Each row of a before or after table is a point. One or more steps were done to the points. Then noise was added and the rows were shuffled. The steps act on how far a point lies along the listed directions, d1 being the first. Name the steps. A step turns or swaps two directions, mirrors them in a line or flattens them onto one, adds a multiple of one to another, or multiplies one. Angles are multiples of 10 degrees, from the lower direction toward the higher: turns from -170 to 170, lines from 10 to 170 but not 90. Use the fewest steps. Two steps may share a direction if one is a turn and the other turns, adds or multiplies; they go together, in the order done. Otherwise the lowest direction goes first.

Directions:
(1): [-2.5 -5.3]
(2): [ 5.3 -2.5]
Before (12 x 2):
[[ 1.2 -1.9]
 [ 4.5 -2.8]
 [ 5.6 -5.5]
 [-0.8 -3.9]
 [-3.6 -1.4]
 [-3.6  2.8]
 [ 8.7  1.4]
 [ 1.1 -4.4]
 [-0.9  2.3]
 [ 1.5  2.1]
 [-2.1 -5.0]
 [-3.5  9.6]]
After (12 x 2):
[[-3.9 -1.7]
 [-4.0  0.0]
 [-5.3  0.9]
 [ 2.7 -8.4]
 [-4.5 -6.9]
 [ 2.9 -0.8]
 [-2.3  3.4]
 [-2.1 -1.4]
 [ 8.9  5.1]
 [ 2.4  3.7]
 [-1.9 -5.0]
 [ 2.2  1.2]]
Steps: turn d1 and d2 by -80 degrees

Directions:
(1): [-4.6  4.0 -1.3  5.3]
(2): [ 1.4  7.0  2.0 -3.5]
(3): [-4.3 -0.2 -5.0 -4.9]
(4): [-5.0 -1.5  6.1 -1.7]
Before:
[[-3.1 -3.9 -7.7 -7.7]
 [-0.7 -4.0 -0.9 -1.4]
 [-3.4 -1.8 -2.0 -7.1]
 [-2.0  4.7 -3.7 -0.1]
 [-2.1  5.4 -0.8  2.3]
 [ 0.7 -3.3 -2.3 -4.7]
 [-4.3  1.4  1.6  4.9]
 [-4.9 -1.4  2.1  7.3]
 [-4.6  0.6 -4.4 -7.8]
 [-2.3 -0.4  7.4  3.6]
 [ 0.4  3.1 -3.0 -9.0]
 [-4.0 -2.4  5.0  6.9]
 [-0.9 -5.4  0.3 -1.9]
 [ 2.1  7.1  1.3  3.1]]
After:
[[ -2.8   0.8   1.0   4.0]
 [  5.3   3.8   3.2  -2.7]
 [  5.4   6.5   2.8  -0.3]
 [ -6.8  -3.9   5.0  -3.1]
 [  6.3  -2.3  -2.6  -4.3]
 [  6.4   6.6   2.7   2.4]
 [ -6.0  -7.3   1.2  -0.9]
 [ -0.7  -1.5   0.6  -6.8]
 [  6.4   1.5   2.6   3.3]
 [ -5.7  -2.6   3.5   1.5]
 [-11.4  -0.8   3.5  -2.1]
 [ -3.7   0.9   1.4   1.9]
 [ -5.9  -2.0   0.8   1.8]
 [  3.2  -0.5  -0.4  -5.1]]
Steps: turn d1 and d2 by 130 degrees; turn d3 and d4 by 70 degrees

Directions:
(1): [ 2.1 -6.4 -2.5  1.0  0.7 -6.9]
(2): [ 3.1  0.8  4.6  1.4 -8.0 -2.0]
(3): [-5.4 -1.5 -3.9 -5.1 -5.3 -0.2]
Before:
[[ 1.3  3.3  2.3 -0.6 -1.4  2.6]
 [-1.4 -2.1 -0.8 -1.2 -0.2 -0.7]
 [ 1.9  0.2  1.8  0.9 -1.0 -0.7]
 [ 3.2 -2.1  1.8  1.7 -0.1 -0.5]
 [-8.0 -1.9 -6.7 -8.3 -2.6  0.9]
 [ 0.9  2.3  2.9  1.6  0.4  3.2]
 [-0.5 -2.4 -0.6  0.2  2.2 -0.7]
 [-2.1 -2.6 -2.9 -1.9 -0.9 -3.7]
 [-0.5  7.2  4.1  0.4 -1.1  8.3]
 [ 1.5 -1.2 -1.2  1.0 -1.0 -2.4]
 [ 1.4  0.5  2.0  0.1  1.6  0.8]
 [ 0.6 -1.1  0.3  1.6  2.3  0.4]
 [ 1.0 -2.2  0.8 -1.2 -2.0 -3.3]
 [ 0.6 -2.1  0.7  0.2  1.0  0.2]]
After:
[[ 0.9 -5.3 -1.5  1.0  2.4 -3.6]
 [-0.8  8.8  4.4 -2.2 -3.0  8.2]
 [ 2.1 -6.9 -1.4 -0.5 -1.1 -7.8]
 [-1.0  7.3  5.3  1.2 -1.3  9.2]
 [ 1.2  1.9  2.9  0.0  0.4  1.2]
 [-6.0 22.0 10.0 -2.1 -2.9 23.8]
 [ 2.0 -0.3  1.8  0.8 -2.1 -1.7]
 [-0.7 -3.8 -1.6 -0.7  0.4 -2.8]
 [-8.0 -1.4 -7.5 -7.4  1.8  2.4]
 [ 0.9 -4.0 -0.1  0.6  2.0 -1.2]
 [ 3.9 -4.9  0.5  2.2 -0.8 -3.8]
 [ 1.5 -2.0  0.4  2.4  2.0 -1.1]
 [-0.8 -8.1 -5.2 -1.2  1.1 -9.2]
 [ 2.5 -4.9 -3.2  1.7 -0.4 -6.7]]
Steps: multiply d1 by 3; turn d2 and d3 by 20 degrees

Directions:
(1): [ 7.6 -1.5 -0.6 -4.4  1.6 -3.4 -5.9  3.6  3.4]
(2): [ 7.4 -0.1  2.6  0.4 -0.7 -3.2  6.5 -6.0 -1.0]
Before, 10 rows:
[[ -7.3   1.8  -1.6   2.5  -1.6   5.5   6.0  -1.8  -4.5]
 [  2.5   0.0   0.6   1.3   0.1  -0.3   1.3  -1.6   2.2]
 [ -3.8   0.0  -0.4   1.6  -1.6   1.0  -1.7  -2.1   0.0]
 [  5.0   1.5   0.4  -3.0  -0.7  -0.9  -2.8   1.8   0.2]
 [ 15.7  -2.4   5.1  -1.6  -1.0  -7.5   1.6  -1.8   4.8]
 [  7.4  -3.5   0.0  -2.8   1.1  -4.0  -4.6   4.8   4.4]
 [  0.2   4.0   5.1   8.4  -3.5   0.8  12.8 -13.4  -3.1]
 [ -8.3   2.5   0.4   0.9   1.5   1.0  -1.4   4.2   0.9]
 [  2.8   0.1  -0.9  -2.2   1.8  -2.1  -4.5   3.7   0.5]
 [  0.6  -0.5  -1.7  -0.7   0.7  -0.9  -2.3   1.1  -0.4]]
After, 10 rows:
[[  3.1  -2.7  -1.5  -3.8   1.0  -3.2  -7.9   8.9   6.8]
 [  0.3  -0.3  -1.6  -1.0   0.2  -0.4  -2.2   1.5  -0.2]
 [  5.0   3.7   7.0   8.7  -3.4  -0.7  17.2 -16.6  -3.1]
 [ -3.3  -0.4  -1.0   2.3  -2.1   0.4  -1.2  -3.2   0.6]
 [ -6.5   1.7   0.7   0.8   1.4   0.6   0.4   3.2   0.6]
 [  0.9   0.2  -1.4  -1.7   1.5  -0.9  -6.1   5.2   1.1]
 [ 11.3  -2.5   3.8  -1.7  -0.5  -6.1  -1.1   1.2   5.0]
 [ -4.0   1.6   0.2   2.0  -2.2   4.6   8.9  -4.7  -4.9]
 [  1.6   0.4   0.3   1.1   1.1   0.4   1.0  -2.3   2.9]
 [  3.9   1.5  -0.3  -3.8  -0.6  -1.3  -4.8   2.6   0.5]]
Steps: add -0.5 times d1 to d2
